Each row is a point. To make a cloud, some directions were put in groups of two or more. Within a group, all points are equally far from the middle, so they leave a hole (a ring in 2 directions, a hollow ball in 3). The other directions are filled evenly. Then the cloud was stretched, turned, moved and blurred a little. Count the holes, and give their numbers of directions, smallest first.

Cloud:
[[-3.9 -2.3 -0.9]
 [-2.8  1.5  1.1]
 [ 1.8 -3.6 -0.9]
 [ 0.5  1.1  0.4]
 [ 0.9 -2.1  0.5]
 [ 1.5 -4.1 -0.7]
 [ 0.9  2.6  4.1]
 [ 0.1 -4.0 -1.1]
 [-1.9  1.4 -3.0]
 [-4.8 -2.2 -0.2]
 [-2.1 -2.5 -5.1]
 [ 0.0 -4.3 -5.0]
 [ 4.4  2.0 -0.9]
 [-0.2 -5.1 -1.5]
 [-1.0 -4.4 -1.0]
 [ 2.6 -4.6 -2.5]
 [ 3.0 -5.6 -2.2]
 [-2.4  3.1  0.6]
 [ 0.3 -3.4 -2.0]
 [ 0.4 -2.2 -4.6]
 [-3.7  4.2 -0.9]
 [-1.7  0.0 -2.8]]
Holes: 0

Cloud, 28 rows:
[[ 0.8 -3.9 -2.6 -4.0]
 [ 1.7 -6.4 -0.6 -0.8]
 [-2.4 -5.3 -0.9 -2.1]
 [ 0.6 -1.3  3.6  2.5]
 [-0.1 -3.3 -2.4  4.2]
 [ 2.5 -5.9 -2.4  1.3]
 [-1.0 -2.2 -5.3 -1.4]
 [-2.3 -5.4 -2.2  0.9]
 [-1.0 -2.2  2.8  3.2]
 [ 0.7 -3.3  0.6  4.5]
 [ 0.2 -2.6  2.1  3.9]
 [ 3.5 -0.1  1.2 -0.9]
 [ 0.9 -5.2  2.9 -1.0]
 [ 2.6 -1.5  3.4  1.1]
 [-1.1 -5.3  1.2 -2.6]
 [-3.7 -3.8 -2.3  0.3]
 [-3.9 -2.8 -2.5 -0.6]
 [ 4.0 -4.6 -2.3  0.9]
 [ 3.0  1.1 -0.1 -0.5]
 [-1.4 -4.9 -2.7  2.5]
 [-3.9 -3.1  1.0  0.7]
 [-2.2 -5.5  0.5  1.6]
 [ 0.7 -1.9  0.1  4.6]
 [-3.1 -2.1 -3.2  1.4]
 [-3.4 -2.0  2.1  1.2]
 [ 2.5  0.6 -2.5  1.8]
 [ 1.5  1.5  1.2 -0.5]
 [-0.3 -2.3  1.3 -4.3]]
Holes: 1 (4)
